Every row gives one point. Each table stands for the endless flat space through its points: a line for two points, a plane for three, and so on. Write the one point that lies in both, or say that there is none.

First (2 x 4):
[[  4  12  27   4]
 [-14   3   9  -8]]
Second (2 x 4):
[[-2  3 12 -1]
 [-4  4 13 -2]]
They share: [-8  6 15 -4]

First (2 x 6):
[[ -5  12  23  -6   8 -13]
 [ -9  24  19  -2  -8  -9]]
Second (2 x 6):
[[-12  22  16  -1   1  -8]
 [-15  28  11   0   3  -2]]
They share: no point

First (2 x 9):
[[  0 -15   0  11 -12  20  -1 -16   6]
 [  0 -18   4   5 -15  15  -3 -11   0]]
Second (2 x 9):
[[ -5 -33   6   7 -22   3  -5   8  -3]
 [  7 -18  12  -5 -19  12  -2 -10 -12]]
They share: no point

First (2 x 11):
[[ 36 -11 -23 -24 -14  -7   2  -8 -10   4   1]
 [ 16 -11 -11 -16 -18   9  14 -12 -14 -12 -15]]
Second (2 x 11):
[[ 27 -17 -18 -22  -8   3   6  -8 -12 -15 -16]
 [ 37 -29 -18 -26   2   1  -4   0  -2 -21 -22]]
They share: no point

First (3 x 14):
[[ 16 -24  10 -15 -15   7  -9   8   6 -20  -7   5  -2  -5]
 [ 11 -22   9 -15 -18   2 -10   8   6 -16  -4   1   2  -8]
 [ 26  -8  20 -15  -1  13 -11  -4 -14 -24  15 -15  -6  -7]]
Second (3 x 14):
[[ -9  -6   8 -23 -17  23   7   9  19  -3 -16  -8  -9  10]
 [ -4 -23   5 -20 -13  11   9  -5  13  -6 -10 -11 -10   9]
 [ 26   7  23 -14 -13  11 -27  19 -11 -24  14  -5   8 -21]]
They share: [ 16 -14  14 -15 -11   5 -11   2  -4 -18   7  -9   0  -9]

First (3 x 20):
[[-16  -5  -7  -4  -8  10  -3  -2 -15 -12  -9  -5   7  -2  19  23   6 -21
    2   8]
 [-12  -1   1  22 -24  10 -23  -4  11 -10 -11   3   9   2  -1   7  30 -29
  -10  -2]
 [ -2 -21  21   7 -34  30 -23  -9 -14   5  -6  23 -16  -8   9  -3  20   1
   10 -27]]
Second (3 x 20):
[[-10 -21  13  -5 -16  28  -9 -13 -18  -7 -10  19  -8   6  21   9   4 -15
   16 -13]
 [-12 -24  13  -5 -24  23 -13  -9 -15  -4 -17  13 -17  17  29  -4   1 -20
   24 -24]
 [-10  -1  -3  11 -24   8 -17   3  -6  -3  -6  -5   4 -14   5  13  24 -11
   -8  -1]]
They share: [-10 -11   5   3 -20  18 -13  -5 -12  -5  -8   7  -2  -4  13  11  14 -13
   4  -7]

First (3 x 24):
[[ 15  -7   8  10  -9 -13 -17  -7  20 -10 -11  -5  10 -21  -5  11 -12   0
    7  12  -7  -7 -12   0]
 [ 20  -8  -5   8 -19 -22 -23  -5  15   1  -4  -9   2 -17 -18  -3  -9  12
    9  24 -20 -16 -20  -6]
 [ 16 -10   2   8 -15 -19 -21  -9  15  -5  -7  -8   4 -18 -10   5  -9   5
    9  17 -13 -12 -18  -2]]
Second (3 x 24):
[[  1 -12  21  14 -22 -27 -23 -19   7 -15 -25 -24   4 -12  -4  24 -12 -21
   12  12   0   0 -22  -6]
 [ -4 -13  21  18 -27 -31 -26 -21   1 -14 -29 -30   0 -10 -10  27 -15 -27
   16  15   0   1 -26  -9]
 [-11 -28   1  22  -2  -3 -23 -27  -9 -15  -9   0 -12 -28 -12  36 -24 -21
   32   0   4  -8 -22  18]]
They share: [  8 -14  16   8  -7 -13 -17 -17  15 -17 -13  -6   8 -20   6  21  -9  -9
   9   3   1  -4 -14   6]
